Each row of a before or after table is a point. One or more steps were done to the points. Then noise was added and the rows were shuffled. The steps act on how far a point lies along the listed directions, d1 being the first. What was done? A step turns or swaps two directions, mirrors them in a line or flattens them onto one, adds a multiple of one to another, or multiplies one. Angles are multiples of 10 degrees, from the lower direction toward the higher: turns from -170 to 170, lines from 10 to 170 but not 90. Use the fewest steps. Two steps may share a direction if one is a turn and the other turns, adds or multiplies; they go together, in the order done. Otherwise the lowest direction goes first.
In the rows, 128 means zero.

Directions:
(1): [ 84  90 168]
(2): [145  70  91]
Before:
[[141 219 108]
 [ 88 106 153]
 [138 178 119]
 [139 139 123]
 [ 92  65 140]
 [132 113 112]
 [ 59  94 181]
 [ 96  78 174]
 [172 117  43]
 [145 199 110]]
After (10 x 3):
[[132 138 131]
 [118  66 114]
 [117  99 118]
 [127 198 132]
 [121 112 123]
 [120 110 117]
 [122 217 131]
 [127 175 130]
 [111 113 111]
 [135  81 130]]
Steps: flatten d1 and d2 onto the line at 60 degrees

Directions:
(1): [161 153 110 136  91  65 163 197]
(2): [158 125 161 118 176 147  67 198]
(3): [106  87 131  58 117 170 182 168]
Before, 14 rows:
[[137 128 124 141 148 152  84 151]
 [145 123 117 106 122  99 139 192]
 [137  76 156  65 140 165 147 196]
 [123 132 132 136 141 141  98 138]
 [ 87  85 111  88 108 185 182  86]
 [118 121 158 126 173 167  75 109]
 [104  97 161 121 171 157  79  92]
 [ 88 125 104  88  71  99 249 189]
 [145 118 153  81 172 179 122 165]
 [120  86 152  64 162 179 117 159]
 [ 88 104 141  91 104 141 144 133]
 [ 95 121 137 112 139 173 120  44]
 [160 138 154 147 156 128  86 136]
 [141 102 161 101 208 180  51 145]]
After (14 x 8):
[[ 79 101 147  99 115 152 121 105]
 [ 78  86 118 106 125 200 147  42]
 [147 137 116 153 141 133  83 160]
 [134 109 121  88 127 125 141 187]
 [ 52  86 120  47  94 173 239 145]
 [126  75 163  82 164 182 113 151]
 [124 125 159 159 167 122  60  89]
 [144 128 151 109 181 170  96 137]
 [172 151 147 156 147 105  95 153]
 [126 142 129 144 138 124  97 146]
 [163 137 156 149 204 130  27 140]
 [123  99 156 100 175 173  82 123]
 [106 145 135 144 140 149  98  34]
 [137 149 150 163 167 126  60 113]]
Steps: add -0.3 times d2 to d3; turn d1 and d3 by 40 degrees

Directions:
(1): [150 121 112 167  78  94 207 108 204 104 150 156]
(2): [156 116  82 194 141 152 140  44  75 159 145 101]
(3): [135 113 139 215 134 127 132 214 126 193 110 142]
Before, 8 rows:
[[142 118 105 119 100 135 144  49 115  78 142 108]
 [157 128 104 120 114 115 159  64 125 108 159 144]
 [131 133 122 147 115 132 121 117 128 130 118 122]
 [124 126 166 181 169 149  74 183  64 192 103  83]
 [137 159 104  95  91 159 157  75 142  86 125 143]
 [147 147 137  77  75 116 186 102 197  63 170 145]
 [144 139 119  90 130 140 100 131 105 134  98 119]
 [114 133 144  41 116  91 127 124 178  81 127 152]]
After, 8 rows:
[[117 151 140   9 124 116 110  98 127  65 142 150]
 [130 111 123 168 168 135  95 130  71 191 112 123]
 [110 140 146   7  99 124 117  72 144  18 134 115]
 [156 118 135 216  94  99 184 123 173 143 142 123]
 [124 144 153  84 155 175  75 150  62 143 128 104]
 [160 130 103 135 102 124 151 100 132 130 115 125]
 [122 168 122  51 110 168 117  97 118  81 112 131]
 [126 141 131 117 110 126 120 127 138 113 114 123]]
Steps: add -1.5 times d2 to d3; turn d1 and d2 by -150 degrees

Directions:
(1): [ 87 141 119 178 190 172  66  65 122 208 112 197 142 152 150 170 146 121
 121 151]
(2): [106  91 142 156  37 160 116 148 154 132  48 171 150 160 144  91 123 183
 203 116]
(3): [131 164 179 114 162 101 130 129  78 172 130  67 144 163  99  88 145 147
 214 214]
(4): [ 96 107 240 111 146 138 169 102  95  99 189 166 126 178 179 137  84 137
 138  83]
(5): [125 113  73  69 183  66 133  67 187 136 128 126 160 107 145 137  90 175
 201  83]
(6): [142 102 154 133  80  80  73  85 166 163 119  40 140 174 210 121 122  97
  82 130]
Before, 14 rows:
[[136 126 114 122 130 123 131 123 130 116 136 142 122 119 119 130 123 125
  121 121]
 [154 109 127 112  65 109 138 162 140 102 112  76 132 122 130  99 125 123
  123 121]
 [123 128 122 127 144 124 121 109 139 136 135 147 129 124 144 149 123 127
  113 113]
 [126 131 139 127 150 138 131 134 118 123 148 137 122 122 117 130 127 123
  123 133]
 [134 130 115 143 110 152 120 154 124 127 118 145 120 120 109 133 132 128
  118 127]
 [119 136 128 133 149 144 137 139 119 131 127 155 134 122 117 131 138 132
  136 137]
 [130 138 108 133 157 127 120 127 119 130 131 145 128 118 106 143 134 123
  129 140]
 [131 127 129 122 131 134 136 136 122 108 143 133 116 123 129 144 126 117
  105 120]
 [122 132 126 126 145 127 118 116 122 158 134 129 135 139 138 129 130 124
  127 136]
 [122 137 137 130 148 141 139 125 108 128 148 143 126 129 120 135 137 125
  135 131]
 [131 123 114 135 121 131 127 130 134 119 129 145 120 117 129 133 130 113
  113 108]
 [122 137 128 133 144 144 137 129 115 134 139 149 118 132 117 139 129 130
  121 131]
 [122 122 115 130 126 132 134 137 135 120 122 143 128 117 123 135 124 140
  133 113]
 [129 122 134 131 116 129 132 132 133 116 123 122 129 129 128 129 125 130
  128 126]]
After (14 x 20):
[[112 111  57  78 200  75 109  43 188 182  95 143 185 118 147 131  95 194
  251 104]
 [132 120 134 139  99 141 136 155 132 108 128 133 122 125 133 126 135 111
   87 118]
 [145 135 121 143 116 132 121 151 112 108 140 121 111 122 114 139 141  92
   74 134]
 [123 123 124 126 137 124 126 116 143 129 121 133 137 126 127 134 121 145
  152 121]
 [132 134 116 129 138 130 140 134 123 120 133 148 122 114 108 125 131 124
  139 123]
 [137 136 151 137 101 139 131 160  97 130 142 107 114 139 126 115 140 104
   92 150]
 [132 123 133 121 139 123 131 132 130 113 155 123 118 118 131 134 124 112
   99 117]
 [130 145 158 141 122 150 142 157  92 120 145 137 109 128 109 132 144 110
  100 147]
 [130 131 112 122 143 127 131 113 129 126 139 150 124 122 118 137 126 127
  123 128]
 [117 122 117 138 127 141 127 136 136 128 115 152 128 122 125 139 126 141
  131 115]
 [139 122 106 125 103 132 131 154 142 115 116 135 127 113 113 125 121 140
  138 111]
 [137 131 135 129 110 139 147 150 118 108 146 126 106 130 123 132 129 115
   88 122]
 [137 124 140 127 113 133 140 135 119 112 156 119 117 127 135 134 130 105
   96 114]
 [129 133 116 105 162 118 142 118 128 113 150 134 121 114 120 148 118 127
  130 119]]
Steps: multiply d1 by 2.5; turn d1 and d5 by -110 degrees; multiply d2 by 1.6; swap d3 and d6

Directions:
(1): [195 124  91 120  95  71 155 117 200 109  74 119 182 148  98 203 153 163
 205  99 171 125 173 142 221 108 169  68  91 175 129  86 164  91 112 142
  79  73 127 171 118 156  99 203 131 122 129  98]
(2): [126 149 226 124 110  84 125  83 110 116 175  41 101 162 164 173 169 147
 143  93 122 124 114  77 170 171 177 108 104 106 152 231 104 132 133 181
 170 152 145 160 140 119 164 108 117 151  57  23]
(3): [129  72 133 202 172  85 106  25 109 191  96 140 136 153  88 126  92 186
 108 127 176  84 137  86 136 139  61 135 150 154 202 169 172 120 105  94
 104 171 175  91  56  78  76 139 175 169  98 140]
(4): [145 102  87  99 112  84 148 112  92 151 203 133 113 113  81 122 152 164
 152 177 147 136 192  78 138  91 147 171  91  77 178 158 144  46  83 106
 186 141  94 108 221 124  62  88 105  26 161 141]
(5): [137 146  63  75 147 128  70 160 163 113 175 195 153 222  67 112 142 205
  79 125  56  64 114 133 131 143  59  94 181 129 143 152  96  98  81 184
  87 119  94 165 150  98 180 115 132 120 127  72]
Before (13 x 48):
[[139 131  89 106 113 125 153 164 156 106 142 161 144 111 113 135 135 123
  172 129 131 147 146 147 146  90 143 119 102 128 114  74 138 112 124 136
  115 103  99 141 173 158 121 137 117  82 149 152]
 [141 121 192 141 125 101 121 100 114 118 103  95 120 127 138 154 143 123
  158  95 142 131 126 120 160 141 145 111 128 153 125 190 123 136 134 144
  151 133 155 135 106 129 132 135 142 160  94  98]
 [139 152  84  62 120 151 123 192 173  87 164 156 160 157  99 132 157 168
  119 138  70 110 138 152 127 135 155  92 136 119  87 105  85 111 108 178
   93  85  80 174 185 147 171 129 115 103 130 101]
 [141 150  78 115 126 133 116 161 151 112 130 163 152 162  97 133 141 136
  134 123  85 126 135 146 122 123 118 113 137 134 127  89 112 134 112 150
   81 117  99 131 140 124 159 125 116 117 132 136]
 [144 137 131 134 122 130 155 131 146 128  88 128 148 126 122 147 128 111
  155 115 142 133 139 147 140 124 157 134 114 153 115 102 157 119 124 105
  115  99 110 140 130 132 107 163 126 111 141 147]
 [108 110 161 160 135 129 151 108 105 141 118 107 134 114 161 121 121  93
  114 142 164 155 122 109  99 129 142 154 122 116 133 131 130 146 141  90
  132 135 145  91 108 117 104 114 151 146 136 191]
 [148 124  82  68  99 107 150 162 116 122 186 136 140 146 108 135 164 162
  132 145 107 105 166 124 137 106 158 122 129 106 129 141 125  62  90 154
  134 100  78 156 203 131 121 112  90  65 146 113]
 [123 152 109 100 122 159 120 150 114 121 148 156 135 133 114  97 129 136
  110 154 100 122 108 141  93 130 105 138 150 104 135 138 104 124 117 138
  130 127 126 137 145 128 156 106 100 130 130 155]
 [120 111 139 153 139 146 121 105 124 130 102 140 139 115 156 125  98 115
  111 124 143 110 118 138 107 145 101 135 132 140 138 110 154 161 133 115
  114 132 134  98  90 116 119 125 131 188 108 141]
 [ 98 125 165 119 133 115 106 102  75 147 221  88  84 144 130 106 134 135
  101 146  89 112  99  76 111 143 116 160 143  76 186 204 103 108 114 147
  189 174 117 111 171 108 141  78 124  94 110  82]
 [146  69 120 193 132  74 174  75 108 161 114 109 136  83 107 152 115 139
  174 141 203 141 192 101 142  99 156 137 100 133 160 138 173  99 101  74
  154 142 170  82 130 140  45 147 130  82 148 166]
 [155 141  98 120 115 122 125 128 171 101 116 135 148 151  96 150 127 153
  132 123 121 107 130 131 157 118 125  90 149 133 129 109 118 130 105 138
  100 108 140 167 107 128 139 152 136 133 131 105]
 [113 111 110 116 136 117 125 107  96 140 165 141  92  92  93  93 130 135
  122 166 138 140 168  88 115 111 135 180 121  70 151 157 138  95 117  69
  197 148 121 101 173 136  89  87 116  72 135 167]]
After:
[[149 122 131 175 120 101 154  96 136 134  76 108 146 113 126 169 132 110
  181 113 160 156 154 124 148 117 161 124  96 152 144  87 155 149 135 107
   92 129 145 109  99 136 107 155 128 138 115 158]
 [184 131  91 123 115  98 149 125 194 122  62 145 185 162  84 184 140 157
  181  97 153 107 161 154 191 116 149  94 109 184 126  81 175  88  99 120
   73  69 104 167 119 134  97 205 135 113 142 122]
 [195 124 109 145  83  69 170  89 188 103  75  88 164 119  96 207 141 150
  208 114 194 136 179 119 221  94 187  77  93 153 141  91 159 106 108 115
  101  88 153 172 103 154  81 196 132 117 132 108]
 [ 92 132 106 103 152 162 108 161 102 126 188 167 129 161 129  72 128 125
   52 168  87 123 105 117  57 136  88 163 171  86 130 145  83 127 112 122
  134 139 102 105 159  95 155  66 136 115 155 177]
 [149 102 180 190 128 104 167  70 158 132  46  74 161 100 148 187 119 137
  176  99 194 138 144 131 169 146 188  90  94 175 116 102 158 161 154 116
   78 110 174 135  63 148  97 192 160 192  77 134]
 [146 133 163 138  98 129 168 137 152 107  61  82 155 120 185 181 139  96
  162  82 147 128 117 168 160 138 190  74 127 178  78  94 141 158 160 148
   85  84 144 167  79 156 148 184 119 188  98 112]
 [ 60 175 146  92 152 217  90 195 111  88 154 154  75 101 161  51 114  66
   54 139  54 145  75 152  46 155 112 163 177  81  63 132  72 191 171 112
  171 139 118 122 135 142 211  73 111 144 122 155]
 [182 152  38  77  98 117 148 218 216  64 122 166 193 155  89 173 159 152
  175 106 100 124 166 186 172 100 165  52 129 155  70  65 113  96  92 171
   85  54 102 177 176 181 153 183  96  70 174  97]
 [ 85 142 175 149 141 181 127 116  62 146 138 123  98  86 159  74 103  87
   89 158 117 143  86 128  49 145 106 177 151  93 137 159 104 168 150 107
  163 166 162  98 109 119 148  80 109 163 116 187]
 [ 15 163 239 123 155 214  85 159  22 128 239  76  28 111 214  37 108  44
   25 147  27 139  16 104   8 177 103 197 186  45 124 213  45 198 173 151
  225 207 124  89 158 107 221  18 115 142 102 106]
 [118 110 104 114 132 141 121 125  99 133 176 159 122 114 128 100 114 134
  100 161 122 115 144 117  92 127  99 165 125  94 160 130 139 112 104 115
  153 141  98  87 168 110 102  80 108 116 138 146]
 [166 121 100 150 121 103 155 125 204 108  56 148 182 132 114 180 123 135
  199  84 168 131 138 165 196 103 138  68 107 192 111  49 167 138 138 139
   52  82 141 160  85 163 120 205 148 154 117 138]
 [167 123 133 102 117  79 112 121 135 113 135 126 139 160  91 161 160 170
  164 108 124 112 154 116 182 125 134  98 130 145 140 188 121  87  96 165
  141 113 123 154 152 129 125 131 133 114 114  81]]
Steps: multiply d1 by 3; mirror d2 and d5 in the line at 10 degrees; turn d3 and d4 by 130 degrees

Directions:
(1): [168 122  87 127 121 174 117 229 127  84 135 138 188 134 123  70 161 200
 114  93  97  50  83 207  84 150  46 146 113  88 145 140 161 136 115 125
 139 118 128 192 136 120 201 154  51 222 157 178 144 117  95 106 154 128
 169 139 175 137 147  88 163 186  96  81]
(2): [150 172 134  26 106  80  68 126  18  80 200 169  99 128 134 135 114 130
 195 149 162 129 154 131 154 119  95  80 144  84 131 133 162  39 205 123
 137 154  91 178 106  67 157 167 203 195 129 126 135 164 123 154  87  66
 131 108 137 184 122 186 129 108 143 116]
(3): [123 110 145 155 127 123 125 134 128 129 159 163 118 152 122 204 105 118
  92  84  92 174  76  85 219 184 162  59  76 112 166 172  85 103  75 115
 191  44 200 126 145  71 165 165 130 190  81 146  92 162  89 152 214 120
 175 149  75 147 157  97 109  69  79 112]
(4): [126 182 113  46 141 178 142 121 188  75 138  64  92 156 169 114 178 136
 143 131 138 163 148 117 102  76  98  80  96 136 191  99 115 137 141  58
 194 174 172  94 113 135 201 135 116  76   7 111 167 122 116 111 179 110
 166 159 141  59  53 192 141 155  94 129]
(5): [ 66 144 199  77 190 126 184 126 139 107  60 114 170 155 184 119  76 109
 168 108 132 106 136  88 211 175 106 116 103 169  39  88  78 138 138  72
 214 119  82 128 141 137  77 119 120 176 178 163 178 100  61  59  97  82
 124  90 143 139 115 125 104 182  93 103]
Before (9 x 64):
[[187 135  72 167  82 151  75 212 117 110 162 123 154 127  72  79 175 189
   88 115 106  44  97 227  27 128  71 163 134  93 181 165 197 128 123 155
   84 145 143 174 121 127 211 162  76 195 147 142 123 130 154 149 153 131
  141 153 158 139 149  86 167 152 119 102]
 [ 90 100 160 125 134  89 125 108  68 136 140 173 134 123 118 143  77 120
  142 127 123 128 103 100 180 184 155 133 136 120  89 130 123 101 140 154
  129 110  99 160 143 102  85 118 176 182 210 169  86 119 102 138  78 116
  111 107 137 185 164 120 112 134 157 128]
 [169  94 107 182  89  72  98 153  73 148 154 174 139 109  75 130 126 135
  100 146 133 108 111 164  97 120 141 147 163 103 138 155 179  89 142 191
   68 121 123 171 124 126 107 140 126 170 158  92 114 140 161 157  89 165
  110 121 131 163 162 120 127  74 177 134]
 [110 113 151 149 124  97 127  90  86 170 123 149 121 120 109 154  89 113
  159 143 135 135 169 122 137 129 143 156 165 162  73 121 130 114 153 160
  104 120  89 114 118 136  65 100 174 111 191 110 114 131 155 127  66 125
   78 108 136 145 156 110 127 129 167 156]
 [125 131 165  85 120  98  98 152   7 120 159 200 148 117 151 157  78 128
  170 111 134  98 118 140 190 169 106 113 130  91  69 147 134  72 180 139
  128 101  80 200 119  87 117 173 173 232 213 151 124 153 105 127  75  73
  125  85 137 212 145 131 121 111 134 113]
 [137 132  84 138 109 147 102 140 171 128 167 116 112 141 115 106 172 145
   95 110 101 110 106 164  86 111 112 105 112  96 185 160 137 120  94 158
  103 107 154 131 120 126 160 118 129  85  68 130  97 139 111 139 163 154
  142 157 139 102 133 129 135 110 124 141]
 [172 138  61 126 109 174 129 146 196 111 136  91 120 128  99 104 192 151
   97 120 116 125 109 161  49  80 102 116 130  93 178 151 172 123 112 115
  112 152 147 116 107 135 187 145  85  78  68 127 130 133 148 128 168 148
  163 193 163  70  73 130 155 138 108 121]
 [157  50 119 193 124 131 122 218  97 156 110 196 203 120 101 141 105 137
   77  60  72  80  66 171 194 217 105 158 128  90  93 179 126 136  71 176
  137  42 145 184 158  95 132 139  80 245 209 166 116 164 107 124 179 174
  136 124 125 196 195  40 140 107 120  88]
 [129 124 124 141 147 127 158 104 154 144 110 119 143 143 123 114 141 122
  139 129 144 110 149 143 128 109 121 164 148 162  99 115 140 145 129 120
  100 147  92 125 135 127  95 110 135  89 144 128 143 134 142 121  91 132
  119 125 130 126 137 123 131 125 130 144]]
After, 9 rows:
[[116 116 143 143 123 102 126  99  87 165 117 143 130 116 110 132  96 122
  164 148 139 115 175 141 112 117 127 174 174 162  65 112 144 120 162 162
   91 137  73 122 115 147  65  95 165 108 204 112 124 122 159 119  50 127
   71 104 153 143 154 112 135 148 173 154]
 [131 124 116 193 130 166 141 186 183 136  83  88 178 139 101  82 147 160
   77 105  99  49 101 186  65 149  97 181 117 149 126 136 145 180  92 128
  122 133 135 131 137 170 147 129  49 159 168 148 144  96 130 103 149 141
  125 140 152 112 139  63 147 180 102 109]
 [110 123 105 156 135 158 136 137 205 139 130 103 127 150 129 112 158 135
   84  96  90 113  99 143 114 132 123 108  95 121 161 151 107 146  70 142
  130  89 158 113 131 141 138 106 110  81  75 139 104 124  91 117 173 158
  143 152 133  90 133 110 125 122 106 139]
 [ 90 126 188  98 154 115 145 146  55 133  95 169 176 121 172 134  66 118
  169 107 134  80 129 131 193 174 106 143 128 130  22 117 110 117 168 123
  142 109  57 178 127 130  71 143 144 204 243 158 149 120  91  83  57  81
  108  72 150 190 134 118 115 153 129 114]
 [118  82 144 205 141 101 170 149 147 166  60 131 185 119 107 101 108 124
   92 133 125  84 113 146 110 140 140 187 151 159  71 116 137 155 115 164
   99 121  97 139 141 184  47 103  77 139 200 110 150  91 133  93  73 176
   93 105 147 130 153  91 116 134 159 130]
 [ 94 105 154 117 136  92 126 109  68 133 132 164 139 117 120 121  84 126
  151 138 132 112 117 113 154 169 143 153 151 123  80 118 134 109 155 157
  112 132  79 162 139 118  78 108 173 168 225 167  97 108 111 130  55 118
  101 101 153 180 157 127 116 151 169 131]
 [169  63 107 172 108 114  99 197  70 158 128 194 179 105  94 128 116 133
   99  92  97  81  97 183 155 178 105 172 159  84  96 172 153 122 108 192
   93  84 121 184 143 101 121 130 112 209 211 142 116 167 141 141 139 174
  113 119 135 197 184  72 146 100 155 105]
 [147 127  85 144 129 179 157 138 225 122 109  85 130 139 110 123 174 136
   82 102 104 136  97 133  88 106 120 106 109 112 164 149 139 141  84 101
  147 122 162  98 118 138 169 139  73  79  66 136 132 126 126 114 188 150
  168 193 145  63  76 112 141 136  87 119]
 [147 129 109 131 131 119 136 107 132 138 136 129 131 136 112 112 149 129
  145 136 151 109 154 154 111  96 114 161 157 147 115 123 160 127 144 131
   83 155  91 137 129 117 111 118 149  93 138 122 136 145 154 137  87 130
  121 128 132 134 139 133 137 115 141 145]]
Steps: multiply d1 by 0.7; swap d2 and d5; add 0.5 times d4 to d3

Directions:
(1): [204 147  48 105 126 124 119 141  99 179  96  67 118 110 119  91  95 117
 144  65 173 107 213  97  96 238 126 205 107  90 129 122  94 121 124  85
 153 116  98  62 135 190  78  32 127  51 113  79 146 159 132 146 172 162
 127 108 105 114  95 151  76 180 120 158]
(2): [130 152  43 101 175 167  76  71 106 128 132 166 132 145  91 132 141 100
  52 190 117  76  90  95  46 120 165 179 175 180 114 113 142  82 150  78
  99 163 193 147 161 110 134 135 184 161  46 138 156  60 146  74 125 111
 143  93  98 134 159 231 111 193 133 171]
Before, 11 rows:
[[125 119 122 123 124 111 132 139 138 129 120 114 128 119 132 126 127 127
  130 131 135 141 118 131 135 132 133 124 126 127 122 131 119 119 115 122
  135 127 122 121 130 127 123 117 130 131 137 128 129 128 123 127 129 131
  140 138 117 126 123 133 146 138 113 129]
 [ 49 103 210 164 124 129 136 122 157  89 163 184 138 142 135 161 147 138
  119 189  87 153  46 152 167  28 118  49 150 164 113 132 170 141 127 173
  103 130 156 188 140  81 177 236 115 205 153 176 122  99 123 101  90 103
  127 147 154 151 159 110 185  73 138  96]
 [ 65 102 196 142 129 129 134 119 165  92 146 178 135 136 139 159 161 141
  111 183  95 154  58 161 152  42 130  64 135 164 119 147 161 134 140 149
  100 142 161 159 119  65 189 205 122 175 148 170 106 109 118 128 103  88
  131 138 148 149 157 108 180  84 135 104]
 [127 131 150 140 114 119 139 147 114 131 114 127 129 124 145 120 125 139
  143 105 132 151 146 130 143 141 118 130 110 104 116 132 114 127 111 152
  115 110 101 117 117 141 126 119 131 126 138 112 114 152 109 126 150 142
  122 134 128 132 119 101 120 115 120 112]
 [119 125 151 138 126 133 150 125 137 120 146 129 135 132 133 142 134 142
  131 124 122 127 120 131 141 101 129  75 144 135 122 138 134 139 138 125
  133 128 135 134 125 109 133 144 132 139 133 136 116 136 111 122 118 128
  113 137 127 133 141 103 136 113 132 120]
 [ 58  93 224 150 124 127 148 123 154  74 159 194 139 145 152 159 161 140
  128 185  82 172  53 160 178  15 133  49 138 143 130 134 169 144 120 188
  104 138 155 184 117  71 181 229 114 190 157 170  97 109 131 116  91 107
  125 156 162 143 154  90 197  64 125  97]
 [124 141 128 140 131 135 131 116 131 125 137 140 120 128 111 135 130 132
  130 147 128 122 105 129 126 113 135 105 143 135 124 118 133 136 127 138
  126 130 157 139 123 123 128 140 139 132 119 132 126 126 118 130 110 130
  110 135 116 127 134 144 131 121 134 122]
 [101 116 157 142 115 116 150 148 133 111 133 115 135 125 146 125 121 126
  154 120 129 149 127 144 147 114 119  96 127 109 132 137 125 129 109 164
  134 121 118 144 111 119 142 152 104 139 146 141 113 145 128 135 121 131
  114 148 137 115 124 104 149  99 132 111]
 [ 47  93 226 161  97 111 160 119 159  83 154 173 141 156 146 173 153 159
  132 165  90 159  57 177 186  19 115  30 129 144 121 143 148 144 130 186
  115 122 136 193 116  67 174 214 126 183 171 183 101 117 125 117  87 112
  120 154 163 127 154  70 181  62 142  82]
 [140 120 139 129 111 123 126 143 127 130 128 112 131 133 124 121 127 128
  127 121 145 131 138 131 139 130 112 134 136 119 130 126 124 124 110 147
  133 119 105 113 132 139 122 114 124 125 137 124 126 140 137 117 122 128
  132 132 126 131 129 131 130 145 132 128]
 [114 133 136 134 141 142 132 131 127 122 141 126 137 140 127 132 130 115
  112 133 124 132 119 126 118 117 133 124 132 135 123 140 128 119 119 141
  120 125 142 135 134 123 131 136 127 143 124 135 118 134 135 132 133 138
  132 115 139 144 121 132 128 120 134 129]]
After (11 x 64):
[[131 135 124 131 140 140 133 135 128 132 133 111 134 134 128 129 124 115
  117 116 134 136 133 120 122 140 132 135 119 122 129 134 120 118 117 136
  127 121 135 122 134 139 125 118 122 117 127 131 123 147 136 142 144 146
  132 114 141 143 110 129 122 123 127 130]
 [124 120 142 127 117 127 115 132 126 121 132 130 133 137 120 128 137 128
  112 140 137 124 120 132 134 108 120 127 142 134 132 125 132 120 112 145
  124 127 122 129 131 128 134 133 128 145 128 129 127 118 136 105 115 121
  137 132 126 134 145 140 134 153 130 130]
 [190 147   7 100 130 140 105  95  88 179  96  90 123 135  97 112  98 113
  102  91 165  76 184  93  60 219 138 213 129 118 107 116  95  93 140  64
  145 132 129  88 158 167  84  34 173  64  77 107 158 122 148 111 167 162
  132  87 100 106 114 196  66 209 133 173]
 [208 143  21  92 146 141 101 118  83 177  99  96 123 119 116  90 102 109
  119  90 163 104 201  78  71 225 156 225 120  99 123 116 108 101 121  71
  134 137 129  72 150 181  86  45 144  52  80  81 149 131 148 120 174 157
  131  95 102 119 110 189  85 200 113 184]
 [153 135 100 125 131 140 136 115 126 143 131 111 135 130 121 128 124 133
  119 112 137 110 144 111 113 139 138 114 147 130 119 130 125 124 141  98
  137 131 133 113 140 130 113 106 140 113 110 114 129 133 112 117 131 140
  116 123 110 132 134 135 110 145 128 138]
 [192 142  50  98 137 132 109 131 116 171  94  90 120 108 119  99 114 117
  127  95 170 113 184 103  83 217 137 201 111 110 116 136 106 115 143  69
  134 131 130  60 140 158 109  52 127  60 109  90 138 145 129 146 176 138
  132  96 108 130 109 164  89 179 125 162]
 [195 147  30 112 133 133 101 132  94 184 103  79 119 113 107  85  90 108
  129  81 170  99 194  85  84 241 125 213 125 106 112 116 107 120 128  73
  144 113 119  70 159 197  81  50 131  60 102  88 165 142 139 122 173 169
  129  98 103 121 102 180  75 185 120 163]
 [123 143  83 118 143 141 115 117 113 126 129 119 133 132 122 119 117 105
  112 139 131 113 137 114  89 142 139 149 152 127 128 124 124 102 127 126
  124 139 148 132 134 128 133 127 137 131  89 132 135 113 135 113 132 132
  124 121 109 118 131 179 122 155 130 145]
 [112 138 127 130 134 144 115 115 106 122 128 158 133 138 130 131 139 127
  103 148 117 132 111 117 111 120 134 141 134 132 111 126 129 108 119 139
   94 127 140 142 138 119 139 140 157 159 106 127 128 111 116  93 140 122
  133 124 118 139 141 141 122 137 122 126]
 [122 121 119 124 124 109 127 133 137 129 123 123 133 120 130 130 132 124
  128 138 130 137 109 133 130 123 137 125 133 132 113 131 119 116 117 119
  131 131 128 127 127 118 127 121 134 138 131 129 131 121 123 122 126 128
  139 135 118 124 127 138 149 136 117 129]
 [146 140 118 139 126 129 136 128 122 138 126 117 120 119 111 119 120 127
  144 122 144 119 138 123 126 150 128 120 131 121 129 115 124 137 126 130
  132 126 135 119 123 141 115 113 137 106 126 114 127 144 119 138 127 138
  107 133 107 123 123 131 119 129 133 119]]
Steps: turn d1 and d2 by -170 degrees
